Each row of a before or after table is a point. One or more steps were done to the points. Then noise was added and the rows were shuffled. The steps act on columns, c1 being the first. What was done? A step turns or swaps two columns, mirrors them in a line or flattens them onto one, adds a multiple of one to another, or multiplies or shifts one. Angles are multiples of 10 degrees, from the lower column toward the higher: turns from -170 to 170, lines from 10 to 170 but not 90. Use the fewest steps. Two steps may share a column if one is a turn and the other turns, adds or multiplies; they go together, in the order done. Otherwise the lowest column goes first.

Before (12 x 3)
[[-1.4 -0.2 -1.9]
 [-1.2  1.3 -3.4]
 [-2.3  3.5 -1.7]
 [ 6.1  4.9  1.6]
 [-8.1  3.7 -6.5]
 [-4.6  5.0 -1.5]
 [-3.2  3.1 -2.7]
 [ 7.8  1.9  1.6]
 [ 6.2  1.6 -1.6]
 [ 4.4 -2.8  7.3]
 [-6.8  0.1  1.9]
 [ 5.2 -0.4  6.7]]
After (12 x 3)
[[-1.5 -1.5 -1.3]
 [ 6.2 -2.1  0.5]
 [-5.6  3.3 -2.1]
 [-1.3  0.0 -4.8]
 [-0.2 -2.1 -3.3]
 [-0.1  0.8 -4.7]
 [-5.0 -2.0 -9.4]
 [ 7.7  0.4  3.0]
 [ 2.3  4.0  7.6]
 [-1.3  1.8 -6.4]
 [ 4.0  4.3  5.9]
 [ 7.9  1.8 -0.4]]
Steps: turn c1 and c2 by -30 degrees; turn c2 and c3 by -60 degrees

Before (10 x 9)
[[-5.8 -1.6 -3.8  4.0 -1.2 -1.6  2.1 -6.8  1.8]
 [-3.5 -5.2 -1.6  4.3  5.0 -0.7  0.4 -3.2 -5.7]
 [-3.5  2.5  1.2 -7.5  0.3  5.6 -1.1  5.2  6.3]
 [-5.3 -3.0 -1.2  5.3  0.8 -6.5 -0.7 -0.5  0.5]
 [-4.1 -3.5 -2.4  0.9 -3.6 -1.1  4.1  0.6 -1.6]
 [ 2.3  2.4 -5.4  1.7  5.7 -2.2  2.6 -1.6 -3.0]
 [-2.0  4.0  7.3 -3.1 -0.6  2.3 -0.6  2.1  0.5]
 [ 1.5  1.2  2.3 -1.4 -3.0  6.8 -4.6  4.6  1.2]
 [-4.2 -2.0  2.4 -4.0 -4.1 -1.8 -5.5 -0.9 -1.9]
 [-9.8 -0.5 -7.6  5.9 -2.1 -0.6  0.7 -1.3 -4.7]]
After (10 x 9)
[[ -3.1  -4.3   1.2  -7.6   0.7   5.8  -2.7   6.1   5.2]
 [ -9.6  -6.1  -8.0   5.9  -6.3  -0.4  -0.1  -5.1  -1.1]
 [ -2.1  -3.3   7.0  -3.2  -2.1   1.4  -4.2   0.4   2.5]
 [ -5.4  -3.9  -1.5   5.3   2.8  -6.4   3.2   0.0  -0.2]
 [ -4.1   2.5  -1.9   0.9 -10.7  -0.8   2.1  -1.6   0.6]
 [ -2.7   0.0  -2.2   4.6  15.3  -1.6   4.9  -5.5  -3.3]
 [  2.1   3.0  -5.3   2.0  17.4  -2.0  -3.3  -2.9  -1.6]
 [ -6.5  -1.4  -3.5   4.3  -3.3  -1.4   1.1   1.1  -7.2]
 [ -4.5  -8.0   2.7  -3.8 -12.8  -1.8   3.8  -1.6  -0.9]
 [  1.5  -4.0   2.3  -1.6  -8.7   6.7   0.8   1.2   4.4]]
Steps: turn c2 and c7 by -110 degrees; add 0.7 times c1 to c2; multiply c5 by 3; swap c8 and c9
